Each wall is flat, endless, passes through zero and stands at right angles to its row. A trip goes straight from one point to another. Which walls does it cross, in order?

Walls:
(1): -0.08 +0.16
(2): -0.08 +0.73
(3): +0.07 -0.18
(4): +0.28 +0.04
(5): -0.33 -0.50
(6): +0.20 -0.41
(7): -0.22 +0.41
Trips:
+0.22 -0.58 to +0.22 -0.55 -> none
+0.00 -0.11 to -0.03 -0.19 -> none
+0.37 -0.05 to +0.09 -0.03 -> none
-0.14 -0.44 to +0.70 -0.11 -> 4, 5
-0.23 -0.47 to -0.27 -0.61 -> none

Walls:
(1): -0.38 -0.17 +0.24 -0.30 -0.29 +0.22 +0.13 -0.30 -0.40 +0.38 -0.53
(2): +0.36 +0.03 -0.16 +0.00 +0.11 -0.03 -0.15 -0.43 -0.14 -0.07 -0.65
(3): +0.14 +0.25 -0.36 +0.52 +0.10 +0.26 -0.22 -0.21 +0.12 -0.89 -0.04
(4): +0.20 -0.02 -0.07 -0.51 +0.55 +0.09 -0.30 +0.34 +0.42 -0.58 -0.56
(5): +0.03 -0.75 +0.03 -0.02 -0.22 +0.34 +0.21 +0.31 -0.23 -0.22 +0.00
(6): +0.11 -0.50 -0.46 +0.30 -0.16 -0.17 +0.28 +0.69 -0.02 +0.55 +0.19
(7): -0.28 +0.99 +0.22 +0.13 +0.01 -0.06 -0.47 -0.28 -0.77 -0.47 +0.22
Trips:
-0.06 -0.50 -0.22 -0.40 +0.28 -0.25 +0.59 +0.07 +0.40 -0.55 -0.09 to +0.00 +0.12 -0.50 +0.46 +0.58 +0.16 +0.10 +0.16 +0.30 +0.64 -0.24 -> 2, 5, 3
+0.44 +0.08 -0.25 +0.09 -0.44 +0.20 +0.08 +0.10 -0.38 +0.05 +0.14 to -0.06 +0.48 -0.38 -0.06 +0.15 -0.21 -0.50 -0.63 +0.44 -0.13 -0.14 -> 5, 6, 4
-0.15 +0.06 -0.01 +0.02 +0.07 +0.00 +0.89 +0.05 +0.37 +0.12 +0.51 to +0.47 -0.50 +0.14 -0.39 +0.31 +0.36 +0.17 +0.06 -0.37 -0.61 -0.09 -> 4, 3, 6, 2, 1
+0.11 +0.22 -0.24 -0.36 +0.19 -0.58 +0.68 +0.02 -0.49 +0.20 +0.02 to -0.92 -0.21 -0.90 +0.15 -0.46 +0.42 +0.11 -0.33 -0.74 +0.66 +0.18 -> 2, 5

Walls:
(1): +0.20 -0.28 +0.56 -0.48 +0.79 -0.16 +0.31 +0.17 -0.09 +0.44 -0.12 +0.25
 +0.36 +0.09 -0.11 +0.35 -0.16 +0.12 +0.15 +0.46 -0.45 +0.30 +0.41 +0.78
 -0.20 -0.14 -0.33 -0.17 +0.14 -0.27 +0.01 +0.20
(2): +0.04 -0.18 -0.17 +0.96 +0.10 -0.58 -0.10 -0.15 -0.03 -0.06 +0.09 -0.03
 +0.36 -0.04 -0.30 +0.18 +0.33 +0.58 +0.21 +0.42 +0.57 +0.73 +0.76 +0.21
 -0.01 -0.20 -0.60 +0.16 +0.08 -0.01 -0.02 -0.34
(3): +0.11 +0.22 -0.24 -0.81 -0.12 +0.34 +0.53 +0.42 +0.09 -0.22 +0.25 +0.38
 +0.48 -0.28 -0.42 +0.12 +0.42 +0.69 +0.63 -0.35 +0.08 -0.33 +0.17 -0.26
 +0.20 +0.26 -0.39 +0.33 +0.38 +0.30 -0.46 -0.05
(4): +0.68 +0.05 -0.53 +0.24 +0.21 +0.63 -0.01 +0.04 -0.21 +0.03 -0.10 +0.72
 +0.02 +0.52 +0.36 -0.13 +0.34 -0.18 -0.49 -0.16 -0.72 -0.63 +0.02 +0.35
 -0.46 -0.17 -0.13 -0.68 -0.16 +0.18 -0.26 +0.01
(5): -0.13 -0.49 +0.71 -0.50 +0.15 -1.03 +0.11 -0.70 -0.06 -0.25 +0.26 +0.05
 -0.15 +0.28 -0.47 -0.06 +0.06 -0.24 -0.41 +0.37 -0.05 -0.60 +0.10 -0.01
 +0.36 +0.51 +0.63 +0.31 +0.78 -0.09 +0.03 +0.00
(6): +1.60 -0.21 -0.32 +0.14 -0.46 +0.16 -0.59 -0.14 +0.32 +0.12 +0.04 -0.33
 -0.07 -0.22 -0.24 +0.00 +0.02 +0.05 -0.09 -0.13 +0.05 +0.00 -0.33 +0.07
 +0.33 +0.10 +0.59 -0.06 -0.27 +0.08 -0.13 +0.17
(7): +0.25 -0.29 -0.02 -0.56 -0.30 -0.41 +0.26 +0.06 +0.08 -0.16 -0.43 -0.37
 +0.22 +0.32 +0.07 -0.03 +0.03 -0.17 -0.04 -0.01 -0.34 -0.09 -0.33 -0.02
 +0.82 +0.20 -0.25 -0.06 -0.42 -0.66 -0.13 -0.07
(8): +0.29 +0.75 +0.19 +0.17 +0.06 -0.23 -0.46 +0.48 -0.60 +0.33 +0.19 -0.47
 -0.28 +0.14 -0.25 -0.42 -0.30 -0.12 -0.27 +0.03 +0.43 +0.28 +0.64 +0.07
 -0.17 -0.10 -0.09 +0.01 +0.44 -0.51 -0.54 +0.47
Trips:
-0.25 -0.34 -0.02 +0.42 +0.93 -0.23 -0.28 -0.85 +0.42 +0.23 +0.07 -0.30
 -0.40 -0.22 +0.01 -0.56 -0.08 -0.55 +0.30 +0.19 -0.33 -0.14 -0.18 -0.25
 +0.31 +0.79 +0.64 -0.45 +0.74 -0.19 +0.41 -0.03 to +0.28 -0.58 -0.49 +0.02 -0.02 -0.25 +0.46 -0.55 -0.03 -0.16 -0.78 -0.25
 +0.30 -0.23 -0.18 +0.16 -0.22 +0.49 -0.07 +0.38 -0.13 -0.31 -0.61 -0.22
 +0.13 -0.68 -0.06 -0.34 +0.37 -0.25 -0.10 +0.41 -> 7, 1, 4, 2
+0.33 -0.82 -0.22 +0.15 -0.60 -0.46 +0.50 +0.42 +0.16 -0.70 +0.30 +0.02
 -0.29 +0.24 -0.31 +0.15 -0.10 -0.37 -0.68 +0.10 -0.15 -0.39 +0.22 -0.02
 +0.08 +0.02 +0.06 +0.54 +0.03 -0.41 -0.24 +0.11 to -0.16 +1.04 -0.33 +0.85 +0.08 +0.29 -0.04 +0.27 -0.54 -0.58 +0.20 -0.55
 +0.27 -0.31 -0.25 +0.50 -0.43 +0.27 +0.44 +0.16 -0.49 +0.17 +0.12 +0.12
 +0.25 -0.26 -0.92 +0.40 -0.21 +0.46 -0.21 -0.65 -> 2, 8, 3, 4, 5, 6, 7
+0.10 +0.66 +0.27 -1.07 +0.24 +0.38 +0.92 -0.20 -0.10 +0.44 +0.11 -0.41
 +0.20 -0.01 +0.50 +0.42 -0.19 -0.07 +0.01 +0.42 -0.06 +0.13 +0.03 -0.28
 +0.13 -0.33 -0.58 +0.00 -0.25 +0.16 +0.44 +0.15 to +0.02 +0.00 +0.05 +0.10 -0.27 +0.00 +0.09 -0.11 -0.66 -0.09 -0.05 -0.05
 +0.08 -0.04 -0.32 -0.13 +0.41 +0.30 -0.13 -0.54 +0.18 +0.69 +0.81 +0.44
 -0.34 -0.01 +0.27 -0.63 +0.55 -0.16 -0.24 -0.33 -> 8, 2, 7, 4

Walls:
(1): -0.21 -0.03 -0.68 +0.39 -0.03 -0.14 +0.10 -0.02 -0.27 -0.68 +0.35 -0.02
 -0.23 -0.45 -0.05 -0.17 -0.37 +0.01 +0.03 -0.52 -0.23 -0.15 +0.15 -0.17
 -0.10 +0.70 +0.41 +0.46 -0.63 -0.43 +0.12 +0.95 +0.81 -0.19 +0.33 +0.29
 -0.32 +0.33 +0.10 +0.16 -0.13 +0.03 +0.17 +0.21 -0.14 -0.41 +0.39 -0.37
(2): +0.15 -0.09 -0.35 +0.18 -0.54 +0.37 +0.71 +0.37 -0.25 +0.41 -0.16 +0.35
 -0.20 +0.50 +0.30 +0.60 +0.38 -0.03 -0.80 -0.08 +1.20 -0.25 +0.08 -0.14
 -0.04 +0.32 -0.51 +0.00 +0.08 +0.71 +0.27 -0.10 -0.29 -0.75 +0.68 +0.18
 -0.21 +0.00 +0.08 +0.68 +0.41 +0.29 +0.14 +0.10 +0.27 +0.26 -0.23 -0.36
(3): -0.19 -0.53 -0.42 +0.10 -0.13 +0.03 +0.26 +0.27 +0.42 -0.73 +0.07 -0.12
 +0.16 +0.39 +0.41 -0.09 -0.07 -0.21 -0.21 +0.22 -0.11 -0.07 -0.56 -0.29
 +0.36 -0.56 -0.08 -0.01 +0.13 +0.07 +0.16 -0.08 -0.52 +0.21 -0.21 +0.08
 +0.24 -0.46 +0.76 +0.19 +0.39 -0.19 -0.45 +0.40 +0.48 +0.32 +0.06 -0.42
(4): -0.38 +0.26 -0.65 +0.15 -0.08 -0.01 -0.71 +0.32 +0.28 +0.09 +0.15 +0.18
 +0.37 +0.04 -0.28 -0.40 +0.14 -0.34 -0.48 +0.47 +0.48 -0.17 +0.23 +0.13
 +0.03 +1.02 -0.18 +0.03 +0.43 -0.29 -0.43 -0.30 +0.26 +0.18 +0.50 -0.05
 -0.44 +0.69 -0.32 -0.26 -0.13 -0.29 -0.25 +0.27 +0.14 +0.14 -0.64 +0.18
(5): +0.78 +0.39 -0.06 +0.12 +0.27 -0.79 -0.50 +0.00 +0.26 -0.54 +0.02 -0.16
 -0.33 +0.16 +0.25 +0.53 +0.19 +0.50 -0.32 -0.08 +0.03 -0.30 -0.35 -0.40
 -0.10 -0.52 -0.07 -0.49 -0.29 -0.42 -0.36 -0.32 +0.32 -0.34 -0.17 -0.10
 +0.21 +0.14 +0.54 +0.14 +0.26 -0.11 -0.31 +0.03 +0.04 +0.28 -0.27 +0.44
(6): -0.25 +0.68 +0.26 -0.09 -0.56 +0.38 +0.43 -0.07 -0.11 +0.24 -0.03 -0.01
 +0.05 +0.01 -0.07 -0.22 -0.78 -0.58 +0.12 +0.29 +0.71 +0.38 +0.55 +0.08
 +0.29 +0.23 +0.04 -0.49 -0.56 -0.05 -0.74 -0.07 +0.29 -0.11 +0.05 +0.49
 -0.02 +0.07 +0.44 -0.55 -0.39 -0.55 -0.52 -0.10 -0.41 -0.27 -0.13 +0.19
(7): -0.05 +0.57 +0.43 +1.01 +0.12 -0.27 +0.28 +0.58 -0.10 -0.23 +0.76 -0.12
 -0.74 -0.32 +0.21 +0.07 -0.10 +0.35 +0.00 -0.59 -0.08 +0.47 +0.26 -0.19
 +0.36 -0.36 -0.15 +0.17 +0.20 +0.56 +0.07 +0.32 +0.71 +0.03 -0.89 -0.71
 -0.61 +0.13 +0.22 +0.40 -0.11 +0.04 +0.39 +0.38 -0.76 -0.28 -0.46 -0.21
(8): +0.41 +0.36 -0.03 +0.47 +0.15 +0.18 +0.00 -0.10 +0.27 +0.96 -0.24 -0.02
 -0.40 -0.20 +0.32 +0.15 -0.55 -0.16 -0.04 -0.31 +0.90 -0.45 +0.36 -0.33
 +0.33 -0.14 -0.70 +0.49 -0.64 +0.21 +0.54 +0.02 +0.08 +0.62 -0.49 -0.16
 -0.16 -0.92 -0.25 +0.10 +0.68 +0.50 -0.15 +0.00 -0.24 +0.09 +0.24 -0.63
(9): +1.15 -0.50 -0.16 +0.29 +0.25 -0.18 +0.51 -0.09 +0.06 -0.09 -0.44 -0.11
 +0.11 -0.08 -0.16 +0.07 -0.10 -0.29 -0.04 +0.01 +0.05 -0.38 +0.82 +0.04
 +0.10 +0.11 -0.17 -0.63 -0.02 -0.42 -0.04 +0.54 +0.52 +0.21 -0.13 -0.04
 -0.51 -0.52 -0.43 +0.66 +0.19 +0.30 +0.22 +0.12 -0.10 -0.15 -0.17 +0.05
Trips:
-0.68 -0.09 +0.06 +0.31 +0.49 -0.24 +0.45 +0.61 +0.61 -0.46 +0.55 +0.22
 -0.01 -0.02 -0.57 +0.21 +0.29 +0.05 +0.49 -0.05 -0.42 +0.02 +0.42 +0.40
 +0.28 -0.19 +0.60 -0.54 -0.11 -0.07 +0.10 +0.37 +0.06 +0.71 -0.59 +0.28
 -0.37 -0.19 +0.58 -0.17 +0.60 +0.01 -0.17 -0.06 +0.79 +0.45 +0.14 -0.47 to -0.67 +0.76 -0.82 -0.35 +0.35 -0.22 +0.09 -0.08 -0.22 -0.02 -0.52 +0.11
 -0.14 -0.16 -0.12 -0.20 -0.47 -0.53 -0.09 +0.00 -0.37 -0.25 +0.36 +0.09
 +0.15 +0.06 +0.02 -0.24 +0.14 +0.20 +0.68 -0.26 +0.21 -0.04 -0.64 +0.21
 +0.51 -0.77 +0.11 +0.14 +0.42 +0.52 -0.07 +0.33 -0.57 -0.85 -0.24 -0.68 -> 8, 6
-0.31 -0.21 +0.03 -0.39 +0.20 -0.33 +0.01 +0.11 -0.02 +0.45 -0.06 +0.51
 +0.50 -0.53 +0.04 -0.12 +0.06 +0.01 +0.19 -0.01 +0.54 +0.29 -0.15 +0.76
 +0.09 +0.64 -0.32 -0.16 +0.09 +0.48 -0.58 +0.64 -0.17 -0.22 -0.35 +0.07
 +0.67 -0.37 -0.94 +0.20 +0.38 +0.08 +0.04 -0.15 +0.40 -0.21 +0.15 -0.23 to +0.16 -0.11 +0.28 +0.54 -0.05 -0.53 -0.04 +0.12 +0.06 -0.03 +0.11 +0.21
 -0.13 -0.45 +0.53 +0.05 -0.59 -0.18 +0.39 +0.14 -0.06 +0.37 -0.12 +0.53
 +0.36 -0.47 +0.71 +0.28 -0.05 +0.24 -0.17 -0.43 -0.14 +0.09 -0.52 +0.33
 -0.19 +0.23 +0.04 +0.30 +0.13 -0.43 +0.48 +0.28 +0.05 +0.23 -0.06 +0.03 -> 6, 4, 2, 7, 9, 3, 5, 8
+0.13 +0.17 +0.39 +0.14 +0.33 -0.01 -0.04 +0.15 +0.06 -0.13 +0.13 -0.46
 +0.38 +0.36 +0.01 -0.23 +0.05 -0.04 +0.09 -0.34 -0.58 -0.28 +0.98 -0.27
 -0.11 -0.01 -0.40 -0.40 -0.07 -0.14 +0.22 +0.41 -0.27 +0.26 -0.05 -0.05
 -0.28 +0.17 +0.03 +0.19 +0.43 +0.83 -0.68 -0.21 +0.00 +0.41 +0.22 -0.39 to +0.69 -0.26 +0.07 +0.52 +0.69 -0.73 +0.33 +0.30 +0.03 -0.23 -0.21 -0.18
 +0.77 +0.37 +0.14 +0.35 +0.27 +0.04 -0.19 +0.12 +0.00 -0.08 -0.40 -0.76
 +0.20 -0.11 +0.73 +0.26 +0.41 -0.40 -0.31 -0.23 +0.54 +0.50 +0.15 +0.00
 -0.33 -0.17 +0.10 +0.73 +0.45 +0.41 -0.28 +0.22 -0.32 +0.60 -0.07 -0.25 -> 2

Walls:
(1): +0.43 -0.16 +0.57 +0.13 +0.07 -0.47 +0.12 +0.26 -0.25 -0.40 +0.48 +0.31
 +0.21 -0.14 -0.02 +0.08 +0.29 -0.10 -0.53 -0.63 -0.21 +0.00 -0.23 -0.21
 +0.35 +0.34 +0.65 -0.13 -0.09 +0.28 -0.46 -0.72 -0.05 +0.03 -0.45 -0.37
 -0.04 +0.50 +0.01 +0.46 -0.01 -0.20 -0.11 +0.01 +0.23 +0.47 +0.27 -0.15
(2): -0.05 +0.12 +0.26 +0.60 -0.11 +0.39 -0.10 +0.10 +0.06 -0.30 -0.41 -0.27
 +0.24 +0.37 -0.16 +0.23 -0.17 +0.26 +0.59 +0.16 +0.10 -0.11 +0.30 -0.10
 +0.01 +0.30 -0.12 +0.10 +0.04 +0.12 -0.32 -0.01 -0.03 -0.34 +0.15 -0.71
 -0.61 +0.10 -0.31 -0.09 +0.65 -0.40 -0.26 -0.29 -0.26 +0.06 +0.24 +0.05
(3): +0.51 -0.33 +0.21 +0.31 -0.17 -0.40 -0.34 -0.36 +0.04 +0.03 -0.05 -0.10
 +0.00 -0.12 -0.25 +0.42 -0.31 +0.56 -0.46 -0.07 +0.14 +0.34 -0.02 -0.46
 +0.32 +0.32 -0.04 -0.10 -0.36 +0.22 -1.24 -0.28 +0.01 +0.07 +0.15 +0.36
 -0.29 +0.72 -0.38 +0.16 -0.67 +0.00 +0.10 +0.51 -0.14 -0.41 +0.17 -0.48
(4): +0.17 +0.33 -0.03 -0.22 +0.14 +0.34 -0.69 +0.12 -0.34 -0.37 +0.41 +0.34
 +0.41 +0.03 +0.01 -0.46 -0.12 -0.24 -0.56 +0.10 +0.37 -0.07 -0.43 -0.08
 +0.32 -0.73 -0.27 -0.09 +0.14 -0.03 +0.27 -0.80 -0.08 -0.15 +0.30 -0.32
 -0.06 -0.81 +0.14 +0.16 +0.48 +0.91 -0.28 -0.02 -0.28 -0.38 +0.10 +0.21
(5): +0.14 -0.28 -0.01 +0.05 -0.02 +0.75 +0.08 +0.02 -0.45 +0.20 -0.72 -0.51
 -0.39 -0.02 +0.45 +0.53 -0.11 +0.22 +0.42 -0.31 +0.00 -0.60 -0.10 -0.45
 -0.07 -0.08 +0.14 +0.20 +0.44 +0.67 -0.27 -0.13 -0.37 +0.43 +0.10 -0.41
 +0.05 -0.51 +0.41 +0.39 +0.52 -0.15 -0.36 -0.05 -0.35 +0.11 -0.39 +0.04
(6): +0.71 -0.05 +0.07 -0.15 -0.13 +0.11 +0.02 -0.06 -0.40 +0.13 +0.46 +0.33
 +0.35 -0.38 +0.16 +0.05 -0.05 +0.33 +0.00 +0.25 +0.54 +0.32 -0.17 +0.42
 -0.11 +0.47 -0.05 -0.03 -0.13 -0.09 +0.71 +0.36 +0.60 -0.44 +0.24 +0.08
 +0.29 -0.11 +0.41 -1.06 -0.34 -0.43 +0.24 -0.08 -0.23 -0.10 -0.26 -0.38
Trips:
-0.43 -0.05 -0.03 +0.11 -0.11 +0.06 -0.05 -0.43 +0.37 -0.27 +0.05 +0.36
 +0.05 +0.10 +0.01 -0.14 +0.29 +0.27 -0.01 +0.17 +0.18 -0.26 +0.02 +0.02
 -0.34 +0.09 +0.03 +0.23 -0.79 +0.58 +0.17 +0.12 +0.12 -0.43 -0.31 -0.12
 -0.13 -0.17 -0.39 -0.57 -0.02 -0.25 +0.34 -0.20 -0.05 +0.38 +0.26 -0.32 to +0.37 +0.17 -0.09 -0.38 -0.49 +0.13 +0.67 +0.33 +0.18 +0.00 -0.03 -0.04
 +0.51 +0.15 +0.39 +0.42 +0.46 -0.40 +0.94 -0.02 -0.34 +0.69 -0.46 +0.28
 +0.03 -0.25 -0.12 +0.70 +0.30 -0.20 +0.74 -0.19 +0.13 +0.28 -0.33 +0.18
 +0.26 +0.04 -0.16 -0.54 -0.56 -0.27 -0.33 +0.45 -0.11 +0.11 +0.65 -0.04 -> 2
-0.28 +0.09 -0.17 -0.67 -0.39 +0.00 +0.34 -0.10 +0.48 -0.63 -0.91 +0.04
 -0.05 +0.28 +0.12 +0.08 -0.54 +0.17 +0.39 -0.55 -0.14 +0.00 +0.08 -0.60
 +0.23 -0.04 +0.07 +0.18 +0.26 -0.43 +0.13 +0.17 +0.04 +0.26 -0.41 -0.87
 -0.61 -0.43 +0.18 -0.07 +0.09 -0.10 -0.05 +0.45 +0.89 -0.02 -0.28 +0.55 to -0.66 +0.14 +0.23 -0.39 -0.61 +0.47 -0.06 +0.06 -0.51 +0.75 -0.16 -0.07
 +0.54 -0.25 -0.21 +0.25 +0.68 -0.04 -0.77 -0.78 -0.42 -0.37 -0.10 -0.12
 -0.31 -0.13 -0.29 +0.46 +0.49 +0.08 -0.03 +0.42 -0.23 +0.17 -0.10 -0.24
 -0.38 +0.10 +0.15 -0.81 +0.04 +0.92 +0.55 +0.17 +0.30 -0.27 +0.41 +0.21 -> 4, 2
-0.09 +0.20 +0.25 +0.10 -0.50 -0.31 +0.70 +0.63 -0.36 -0.35 -0.03 +0.32
 +0.45 -0.73 -0.41 +0.03 +0.47 +0.00 +0.50 +0.04 +0.35 +0.08 -0.38 +0.32
 +0.21 +0.07 -0.24 -0.19 +0.02 -0.28 +0.16 +0.35 -0.43 -0.33 +0.01 -0.50
 +0.25 +0.12 +0.18 +0.64 +0.09 +0.51 +0.16 -0.21 +0.30 -0.14 -0.13 +0.24 to +0.06 +0.07 -0.13 -0.32 +0.71 +0.51 +0.03 -0.19 -0.36 -0.05 -0.21 +0.07
 +0.66 +0.48 -0.79 +0.57 +0.21 +0.01 +0.40 -0.41 -0.25 +0.32 +0.93 -0.81
 +0.54 +0.06 -0.12 -0.32 +0.13 -0.22 -0.11 -0.40 +0.35 +0.18 -0.30 -0.13
 -0.48 +0.32 -0.24 -0.33 -0.15 -0.19 +0.19 -0.57 -0.26 -0.19 -0.11 -0.67 -> 4, 3, 6, 5
-0.38 +0.79 +0.11 -0.02 +0.04 -0.48 +0.20 -0.01 -0.14 +0.17 +0.27 +0.06
 +0.01 -0.19 -0.33 +0.13 +0.18 -0.53 +0.59 -0.07 +0.05 +0.11 +0.69 +0.07
 +0.34 -0.67 -0.29 +0.40 +0.29 +0.26 -0.24 +0.23 -0.01 -0.29 -0.52 +0.26
 +0.02 +0.93 -0.45 -0.20 -0.74 +0.81 -0.29 +0.47 +0.19 -0.45 -0.49 -0.09 to -0.05 -0.39 +0.08 -0.64 +0.00 -0.23 -0.09 -0.51 -0.64 +0.04 -0.01 +0.16
 +0.12 +0.61 -0.30 -0.11 -0.02 -0.35 +0.03 -0.43 -0.41 +0.86 +0.18 -0.04
 +0.62 +0.46 +0.24 +0.17 -0.42 -0.34 -0.06 +0.03 +0.32 +0.97 -0.04 -0.32
 +0.52 +0.45 +0.23 -0.54 -0.65 +0.47 +0.36 -0.10 +0.44 -0.48 +0.28 +0.27 -> 1, 6
-0.13 +0.31 +0.30 +0.02 +0.01 +0.35 -0.50 -0.14 +0.32 -0.29 +0.10 -0.34
 +0.20 +0.17 +0.43 +0.41 +0.42 -0.45 +0.21 +0.48 +0.10 -0.43 -0.43 -0.22
 -0.18 +0.00 +0.02 -0.66 +0.79 -0.28 +0.39 +0.51 +0.60 +0.47 -0.55 +0.30
 -0.27 -0.14 +0.09 +0.00 -0.50 -0.38 +0.49 +0.18 -0.25 -0.82 -0.34 -0.05 to +0.86 +0.59 +0.01 +0.77 -0.02 -0.31 -0.31 -0.30 +0.49 +0.53 +0.39 -0.32
 +0.30 -0.59 +0.26 +0.36 +0.10 +0.22 +0.00 +0.27 -0.64 -0.51 +0.25 +0.33
 +0.27 +0.67 +0.39 -0.87 +0.18 -0.18 +0.18 -0.34 -0.34 +0.01 +0.28 -0.01
 +0.43 -0.45 +0.02 -0.35 -0.23 -0.12 +0.77 -0.04 +0.11 -0.05 +0.36 -0.51 -> 5, 3, 1
